Rows are points. The last column is the point's height on a tilted bowl or saddle (a function of degree 2), plus a little noise. Along how many of its main directions does it bend up, bend down or stay straight?
In the rows, 128 means zero.

Points, 10 rows:
[[ 72  93 162]
 [131  71 166]
 [ 72 106 166]
 [142 147 154]
 [186 139 124]
 [106  97 153]
 [146  79 160]
 [141 111 138]
 [147 138 144]
 [100 154 192]]
Directions: 1 up, 0 down, 1 straight

Points (11 x 3):
[[116  63  77]
 [107 177 135]
 [129  82 135]
 [ 92 145 140]
 [103 196 103]
 [170 152 163]
 [148 175 147]
 [111 140 164]
 [139  88 157]
 [136 150 177]
 [121 121 177]]
Directions: 0 up, 2 down, 0 straight

Points:
[[119 118 112]
 [125  91 108]
 [ 93 131 124]
 [130 133 119]
 [ 70 121 131]
 [119 144 125]
 [160 225 230]
 [133 144 126]
 [154 122 116]
 [ 94  79 118]
 [119 175 151]]
Directions: 2 up, 0 down, 0 straight

Points:
[[ 97 162  89 113]
 [131 115 174 120]
 [ 84 111  95 110]
 [109 127 148 138]
 [127 122  62 112]
 [117  98  92 120]
 [121 116 121 139]
 [143 145 148 129]
 [107 101 143 128]
 [100 122 103 132]
 [115  40  94  37]
 [122  85 121 118]
 [152 176  87  97]
 [147 117 228  50]
 [ 90  93 107 110]
 [109 198 125  91]
 [138 124 130 137]]
Directions: 0 up, 3 down, 0 straight

Points (16 x 4):
[[138 163 119 143]
 [163 119 144 111]
 [124 172 117 150]
 [124 127 131 133]
 [108 112 126 126]
 [ 95  92  94 122]
 [ 72 151 108 151]
 [174  81 103 102]
 [127 167  62 114]
 [118 163 107 142]
 [ 97 110 202 138]
 [ 95 139 130 150]
 [115  82 148  94]
 [203  92 134  79]
 [ 62 180 166 231]
 [124 122 118 128]]
Directions: 1 up, 1 down, 1 straight

Points, 15 rows:
[[167  86 122  83]
 [ 95 191 180 125]
 [171  66  55  13]
 [ 97 136 157 137]
 [ 86 125 125 135]
 [149 107 165 122]
 [156 135  97 105]
 [ 96 128  89 123]
 [157 134 129 123]
 [ 87 150 122 133]
 [149 142 154 137]
 [124 107 155 128]
 [168 106 165 113]
 [110 121 195 129]
 [ 90 158 109 130]]
Directions: 0 up, 2 down, 1 straight

Points, 23 rows:
[[151  67 141 122 127]
 [160 103  73 116 134]
 [135 141 121 146 134]
 [107 152 169 120 144]
 [119 112  99 191 134]
 [153  69 170  81 142]
 [ 82 175 109 133 200]
 [124 151  92  94 160]
 [154 164  91 181 156]
 [ 82 135 157 177 183]
 [135 107  79  82 144]
 [ 95 164 167 223 240]
 [124 132 108 173 136]
 [167  91 118 205 113]
 [113 110 159 105 121]
 [125 161 122 152 157]
 [134 122 151 133 119]
 [146 142 146 120 128]
 [191 150 171 190 118]
 [ 98 109 146 151 138]
 [ 87 115 115  75 131]
 [107 114 133 140 128]
 [ 95 100 145 127 129]]
Directions: 2 up, 0 down, 2 straight

Points, 24 rows:
[[163 166  48 117 114]
 [110 121 190 162 121]
 [ 95 130 159 166 118]
 [111  93 163 138 100]
 [160 100  45 131  47]
 [172  99 131 139  86]
 [194 138 181 148  99]
 [114 154 126 141 134]
 [150 125 132  97 141]
 [118 105 190 179  91]
 [166 160  95  88 158]
 [156 148 126 156 116]
 [173 135  68 146  81]
 [138 109 128 125 113]
 [129 149 123  56 143]
 [106 123 116  88 113]
 [112 129 128 116 128]
 [151 193 147 106 174]
 [154 101 125 161  72]
 [179 106 134  69 131]
 [137 168 175 144 153]
 [ 97 144  97 108 111]
 [188 103  87 120  89]
 [ 61 108 128 133  77]]
Directions: 0 up, 3 down, 1 straight

Points (24 x 5):
[[117 185 165 150 189]
 [ 89 141 162 144 159]
 [136 149 118 114 137]
 [130 160  89 179 144]
 [152 117 136 113 129]
 [ 67  94 172 163 176]
 [177  90 132 149 147]
 [142 181 170 113 194]
 [ 83 138  58 169 111]
 [111 113  76 113 113]
 [ 90 107 129 128 130]
 [151 165 172 159 199]
 [119 148 108  68 125]
 [118 193  91 108 159]
 [ 97  97 120 154 135]
 [ 99  45 132 117 152]
 [183 132 116 104 125]
 [128 102 129  98 119]
 [173  80 125 122 123]
 [147 169 124 127 159]
 [178  97 109 152 141]
 [ 77 127  92 126 115]
 [102  95 182 191 201]
 [172 111 136 102 120]]
Directions: 3 up, 1 down, 0 straight

Points:
[[111 147 119 157 166 109 129]
 [110 159 204 136 143 125 115]
 [138 212 123 174 111  98 101]
 [ 65  76 127 170 103 148  40]
 [128 129  92  98 155 150 163]
 [ 99 131  95 127 119 196 128]
 [135 117 135  72 130 121 125]
 [131 154 159 162 162  93 117]
 [125  89 135 156 114 142 109]
 [ 89 171 120 124 123 140 130]
 [ 92 158 150 166  95  90  78]
 [ 84 162 138 185 162  84 100]
 [170 141 115 153 109 143 150]
 [108 114 132 128  94 171 107]
 [127 176 158 198 163  65  84]
 [124  88 136 116 123  97 102]
 [160  94  86  87 182 161 187]
 [170 164  83  88  74 156 151]
 [ 73 154 140  87 156 144 129]
 [122 101 165 130  93 149  88]
 [130 189 133 121 173 150 154]
 [138 164  77 165 110 161 143]
 [145 108  56 161 167 109 160]
 [157 100 151 103 137 155 138]
 [137  73 104 131 126 120 138]
 [108 116  97  84 119 123 125]
 [ 93  56  83 125 123 123  98]
 [120 145  51 128 139  63 113]
 [ 64 153 115 171 121  91  81]
 [162 105 110 119 142  48 107]
 [122  93  87  88 105 180 148]
 [110 118 140  87 139  62  85]
 [ 61 113 117  94 107 112  74]
 [106 138  77 177 111 136 114]
 [126 133  91 127 135 161 158]
 [ 98  87 150 149  97 127  69]
 [128 152  57 136  67 153 134]
 [143 125 137 112 154 107 137]
 [148  86 160 181 134  64  55]
 [118 116 128 121 144 115 130]
 [116 101 106  88 116 169 136]
 [162 172 105 126 198 133 162]
 [135  69 143  88 156  98 100]
 [176 132 142  62 156  94 123]
 [154 121 118 139 121 185 155]
 [155 102 106 209 143 133 117]
 [141 130 219 177 150  96  64]]
Directions: 1 up, 5 down, 0 straight

Points, 40 rows:
[[125 178  98 190 164 181  54]
 [196 134 158  75 139 111 141]
 [ 99 109 174 148 120 143 152]
 [127 153  43  87  73 122  70]
 [126 159  72 160  85  98  87]
 [168 127 116 119 152 134 151]
 [127 107  74 138 136  36 123]
 [188 132 163  82 143 132 169]
 [130 139 116 150 151 151 125]
 [115 111 122 193 135 154 129]
 [107 106  86 123 106 143 114]
 [178  97  71 138 141  84 138]
 [136 112  92 170 116  63 144]
 [114 125 149  79  95 166 175]
 [131 135 164 153 108 140 132]
 [114  74 155 185 115 148 145]
 [196 124 149 150 133 106 162]
 [116  89 108 158 188  97 189]
 [ 73 168 112 158 129 191  35]
 [ 98 137 173 172 145  99 145]
 [ 92 131 109  99 132 112 112]
 [107 124 140  65 116 224 174]
 [165 143 171 112 127 140 154]
 [115 101 156 112 150  86 169]
 [137 168 132  85 172 152  90]
 [174 155 111 148 132 129 115]
 [ 97 125 194  84 144  73 165]
 [136 139 136  64 132 167 151]
 [197  74  95 116 107  71 107]
 [ 95 145 109 126  88 193 104]
 [ 78 128 135 159 123 130 122]
 [121 103 110  80 143 148 129]
 [124  98 114 143  87 150 130]
 [ 67  94 123 147 149 132 123]
 [133 137 121  97 118 138 130]
 [153 162 127  77 130 151 115]
 [149 129 163  82 104 104 149]
 [146  94  93 182 107 133 138]
 [153 124 112 120 111  61 106]
 [110 123 137 221  92 149  80]]
Directions: 2 up, 3 down, 1 straight

Points:
[[141  93 150 107 121 124 126  78 108]
 [ 82  80  78 116  91 131  98 177 147]
 [120 159 141 101 109  68  69 121 171]
 [227 108 124 180 126 140  92  74 147]
 [106 161 151  72  92 186  70 120 223]
 [171 154 141  62 167  76 101 135  75]
 [ 94 152 147 162 113 159 148  79 100]
 [ 94 120  86 100 157 128 131 112  89]
 [168 103 166  81 182 148 113 135 155]
 [ 91  87 131 168 127  72 124 105 139]
 [ 74 124 112 165 126 145 172  97  74]
 [144  88  69 146 136 154 125 146  95]
 [ 91 195 115  77  83 130 109 119 161]
 [118 122 178  98  82 110 106  68 152]
 [107 162 137  97  94 186 153  94 154]
 [104 116 152 113 151 164 193 143 127]
 [167 172 177 171 128 154 128 146 129]
 [189 144  85  67 202 156 167 156  62]
 [132 125 138  38  84 134 124  96 144]
 [174 146 178 130 164 167 134 127 141]
 [ 72 109 133 106  75 142 202 172 182]
 [164 147 151 143 115 107 123 126 125]
 [121  84 125 160  95 119 105 113 129]
 [157  86 196 153  98 151 114 171 158]
 [ 82 137 145  92 151  99 146 115 127]
 [104 107 114 169 112 190 149  97  70]
 [ 51 152 119 122 124 106 176 141 132]
 [112  66 145 167  92 123 135  86  82]
 [139 170  69 111 103 126 103  87 113]
 [143 112 139 123 116 129  90  94 143]
 [111 189 189 133 163  74 184 103 146]
 [116  99 110 106 159 160 157 103  95]
 [109 169 103 170 152  88  74 169 100]
 [102 120  77 143 112 112  75  68 157]
 [156  98 123 120 138  88  98 163 136]
 [ 89 100 173 141  92 109 132 152 161]
 [122 141 158  82 219 149 111 105 153]
 [133 145 128 124 174 156 130 185  98]
 [112 158 143 139 145  99 115 208 114]
 [169 127  94 177 135 158 125 132  99]
 [106 143 158 146 157 177 175  59  89]
 [122 120 162  89 113 136 156 126 135]
 [128 117 158  95 102 108 104 161 166]
 [ 91 198 146 174 117 165  82 119 129]
 [175 132 144 107 140 152 166 151 123]
 [112 132  70 163 101 156 143 141  85]
 [142 159 138 128  89  73 163 104 121]
 [217 149 191 176 106 138 163 111 110]
 [120 120  99 161  86 136 112 161 121]
 [153 126 129  88  72 197 117 112 183]
 [118 146 122 139 145 172 164 146 100]
 [167 127 111 159  67 136 110 125 139]
 [147  98 135 119 112 120  75 108 162]
 [126 155 164 134 182 123 120 142 125]
 [140 111 126  89 205 125 118 102 115]
 [135  66 167 109 114 230  77 148 230]
 [ 99 143 120 133 115 158 192  99  97]
 [172  99 132 109 122  97 148 136 107]
 [123  75 151 168 108 139  87 128 135]
 [ 73 166 131 124 140 140 147 110 119]
 [121  80 137  92 172 111  85 157 159]
 [139  67 133 135 178 156 132 140 125]
 [147 152 172 154 120 104 124 101 126]
 [ 71 155 146  83 135 134 178  86 129]]
Directions: 5 up, 2 down, 1 straight

Points, 62 rows:
[[126  74 108 153 139 177 114 169 191]
 [137 208 166 129  87 111 183 141 162]
 [ 96 158  94 128 170 129 139 124 135]
 [109  49 101  87 153 133 104 113 157]
 [151 205 106 138  69 121  90 122 170]
 [124 146  96  61 185 114 147 156 122]
 [141 155 155 138  57 113 102 165 154]
 [ 92 134 198 110 153 119 132  98 146]
 [125  56 199 146 149 108  88 109 177]
 [155 146 157 147  93 167 161 140 149]
 [127 157 139 109 113 135  97  88 129]
 [153 170 169 107 127 114 135 129 116]
 [132 103 159 112 145 106  85 159 134]
 [ 93  69 127 120 188 139 140 176 174]
 [123  75 100 123 146 123 124 157 151]
 [147 198 131  86  92 189  86 153 183]
 [ 84  90 133 155  77 153 118 131 164]
 [136 171  62 153  93 105 142 180 181]
 [131 135  99 166 131 192 147 112 148]
 [135 132  99 169  97 118 113 140 148]
 [108  74  98 142 107 127 130 155 157]
 [151 172 113 160 142 148 103 185 167]
 [156 114 148 112 121 114 110  39 144]
 [ 82 186 109 135 129 159 170 142 155]
 [ 93 105 133 155  77  85 125 138 146]
 [113 155 117 134  51 140 187 140 175]
 [172 131 150 108 147 155 117 142 131]
 [116 122 139 133 154 151 119 156 139]
 [ 90 150 128 181  94 120 102 142 152]
 [117 157 187 132  94 149 133 187 168]
 [170 147 153 143 131 109 145 134 111]
 [156 147 106 130 114 145 121 162 145]
 [167 122 108 144 148 119 125  74 130]
 [ 86 127 132 148 176 161 141  65 122]
 [ 98 141 134 162 100 158  53 150 196]
 [184 168 162 106  88 156  89  91 159]
 [102 186 121 150 168  96  92 154 148]
 [158  81 168 166 152 122 198 175 144]
 [141 116 128  88 138 126 249 144 175]
 [139 182 119 184 152 177  66 132 183]
 [154 162 148 144 162 108  77 119 135]
 [124  95 149  78  79 128  86 172 117]
 [144 145 171 187  93 111 140 123 124]
 [132 131 153 125 134 121 108 120 120]
 [142 174 192  65 139 129 194 125 158]
 [136 129  80 166 101 206  87 172 248]
 [ 73 100 117 142 141 106 138 122 121]
 [ 91 116 126 129 103 124 207 104 137]
 [166 169 159 124 142  72 133 172 113]
 [153 113 102 115 134 136 117 161 141]
 [108 141 122  80 181 132 105 142 133]
 [172 135 135 101 148 122 173  67 140]
 [122 190  86 135  57 154 103  60 192]
 [118  79 106 166 123 209 137 102 165]
 [159 149 140 172 171  86  93 179 147]
 [ 69  88 141 101  92 147 150 162 144]
 [ 91 134 108 144 127  84 104 112 124]
 [ 68 141 118 186 122 134 171 177 155]
 [ 95 169 101  94 164 107 148 161 119]
 [131 136 174 113  79 129 135  94 142]
 [162 119 163 180 174 144 154 134  99]
 [ 89 110 101 120  94 119  98 145 133]]
Directions: 6 up, 1 down, 1 straight

Points (76 x 9):
[[128 152 136 173 143 146 143 117 124]
 [ 98 189 111  67 108  67 166  82  68]
 [163 120 106 122  98 130 161 135 108]
 [139  97 167  84 175 141  91 111  96]
 [ 95 124 147 109 130 129  86 100 112]
 [104  82 104  81  92  97  81 153  76]
 [159 141 164 109 136 153 131 152 118]
 [116  64 130 145 112 101 190  87  93]
 [124 114  95  89 171 141 142 150 102]
 [151 137 165 132 111 113 115 161 126]
 [179  80 129  81  81 167 102 135  76]
 [ 94 169 103 114 148 173 179 123 116]
 [165 158  93  90 108 202 157 122  82]
 [165  99  90  74 127 109 101  72  67]
 [113 101 133  91 111  42  60 100  73]
 [ 60  79 128 113 107 152 134 140 101]
 [139 147 125 118 157 139 120 122 116]
 [102 182 194 104 120 153  97 114 106]
 [137 184 167 167 114 142 151 204 118]
 [126  92 119 172 135 163  86  96  99]
 [117 154 108  93 144 149 141 205 108]
 [125  82 162 111 133 107 110  89 105]
 [131 167 100  74 115 129 162 152 101]
 [169 133  87 126 162 135 130  82  93]
 [196  62 161 126 137 117 116 154  97]
 [107  81  76  78 138  72 106 133  57]
 [ 65  95 169  85  97 117 138  94  99]
 [193 145 145 113 126 137 121 120 105]
 [112 128 208 125 152 122  84 132 121]
 [197 190 215 129 171  81 160  64  46]
 [125 157 100 135  87  42 122 117  78]
 [149 154 107 145 182 150 120 157 112]
 [122 178 100  74 133 153  92 109  86]
 [115 154 150 146 102 160 144 147 125]
 [155 188 172 158 140  89  84 119 111]
 [135 159 156 113 130 144 173 155 119]
 [128 160 169 108 124 108 102 124 118]
 [105 141 174 117  98  77 142 154 110]
 [102 107 178  82  72 148  69 164 105]
 [127 136 152 169 147 121 144 124 125]
 [131 113 107 129 182  95 141 135 102]
 [163 162 153 138 100 153 114 174 121]
 [153 146 126 150  83  95  32  97 102]
 [102  94 124 168 115 158 157 128 115]
 [120 114  59 150 112 114 169 134  96]
 [124  87 154 120 119 100 152 116 111]
 [119  91  94  98  75  77  99 129  75]
 [ 79  93  85 123 138  96 155 167  90]
 [ 81 142 193  92 161 145 172 129 110]
 [158 104 187  66 143 110 107 106  96]
 [121 121 115 151 107 106 190 116 111]
 [101 110 140 165 167 160 147  93 117]
 [154 122 121  92 116 140 182  99 106]
 [ 75  79 115 150 170 130  69 120  85]
 [107 141 127  49  78 176  36 114  60]
 [ 86 114  79  67 131 133 113 122  84]
 [171 105 127 156 104 135 127  90 105]
 [128 121 117 140 108 154 152 205 116]
 [103 100 192 158 115 111 153 167 118]
 [136 135 111  84 177 154  86 173  91]
 [143 102  89 166 150 145 118 108 101]
 [115  53 139  78 158 121 113 119  84]
 [131 126 105  86 117 104 144  32  80]
 [153 131 120 124 124 125 138 113 115]
 [117 135 165 159 158 131  68 181 127]
 [169 138 139 147  84 128 137 117 112]
 [102 177 126 102 146 113 124 160 112]
 [ 56 200 155 205 106 169 123 108  94]
 [138 132  93 102 148  82  60 108  80]
 [183 172 112  96 133  83 145 171  85]
 [ 96 157  82 133 150  79 142 119  94]
 [126 145 138 153 140 114 105 131 124]
 [107 116 108 132  99 134 188  91 110]
 [ 69 113 147  80 196 123  76 137  86]
 [102 128 125 154  84 201  95 115  95]
 [109 117 180 162  83 183 164 170 112]]
Directions: 0 up, 7 down, 1 straight

Points:
[[166  98 175 152 145 150  50 121 198]
 [124 111 104 132 126 162  93  92 134]
 [ 79 109 144 136 192 143 100  90 115]
 [ 87 102 111  99 163 156 145 137 118]
 [107 176 159  90 111 174 167  86 135]
 [132 148 175 138  95 111 157 105 130]
 [116 106 149 115  98 163 150 149 128]
 [116 112  87 169 141 104  53  97 155]
 [133 118 176  80 140 107 150  85 156]
 [185 182 133 128 131  83 157 133 112]
 [116  85 114 113 103 116  77  70 141]
 [125  78 136  73 142 102 148  69 143]
 [110 178 112  72  81 131  95 161 181]
 [146  85 111 108 103 111 173 177 166]
 [188 111 125 186  73 133  57  76 176]
 [146  98 137  93 117 189 117 120 143]
 [167 122 138  90  60 132 135 146 129]
 [183 126  84 102 123  83  47  64 158]
 [105 117 170 116 124 101 173 133 144]
 [179 116 152 142 144 154 193 143 178]
 [165 102 164 114  97 173 116 171 159]
 [131 101 155 123 158 109 155 110 138]
 [143 155 220 113 103 127 101 113 159]
 [168 145 135 114 122 119  62 162 143]
 [123 110 120 117 157  98  84 140 145]
 [ 71 143 123 145 148 107 224 169 185]
 [130 123 194  93 175 185 153  95 144]
 [156 178 160 110 131  88 102 166 124]
 [144  77 130 127  65 160  64 189 194]
 [118 132 125 156  94 150  89 190 172]
 [121  94 168 141  64 127 157 147 136]
 [103 182 150 141 135  92 140 126 141]
 [129 142 111 147 127 145 123  92 125]
 [115 144 138  93 184  89 166 113 152]
 [122 132 120 165 164 140 134 111 129]
 [111  94 114 110  58 131 149 196 175]
 [147 117 156 189 201 122 129 142 169]
 [144 122 155 152 122  65 154  94 123]
 [102 139  84 112 128  87 105 111 126]
 [ 91 147 153 145 151 123 167 141 136]
 [158 129  82 155 156 180  89 113 182]
 [116 144 129 147 154 142 142 148 136]
 [159 105 165  96 105 158 127 126 142]
 [140 162 120 117 124 117 144 133 130]
 [129 131 115 130 185 162 165 214 208]
 [202  91 159 124 109 114  67  90 171]
 [163  88 174  88 103 115 146 142 153]
 [113 159  97  97 132 142  82 121 157]
 [118 119 106 150 138 133 159 113 117]
 [104 120 161 162 100 155 167  67 103]
 [ 85 116 142  80 201 142 168 137 140]
 [148 144 103 142 142 152 109 110 143]
 [137 119 146 148 127 130 127 142 134]
 [159 111 131 117 114 106 192 134 144]
 [ 67 169 112 122 120 150 104 126 147]
 [194 128 108 126 185 138 192 176 221]
 [163  92 124  98 127 152 173 137 158]
 [130 120 191  79  81 126 128 133 149]
 [106 141 188  58 145 113  83  81 197]
 [170  82 128 140 114 142 121 114 145]
 [163 231 170 107 117  80 144 115 140]
 [103 165  53 159  90 118 160 128 147]
 [115 112 110 185 123 147 127 142 141]
 [ 78 121 124 238  91 161  79  84 187]
 [121 122 109 119 155 125 156 160 148]
 [140 103  82 109  68 171  73 122 163]
 [151 135 147 115 122 141  79  59 164]
 [ 92 184 139  92 126 180 142 113 141]
 [ 65  75 167 140 105  95 100  89 144]
 [142 129 127 142  82 176  94 186 171]
 [157 139 169 118  53 101 131 154 122]
 [131 114 107 174 186 172 162  89 138]
 [179 149  53  87 159 126 156 182 205]
 [103 159 155 129 120 137 115 151 143]]
Directions: 5 up, 1 down, 2 straight
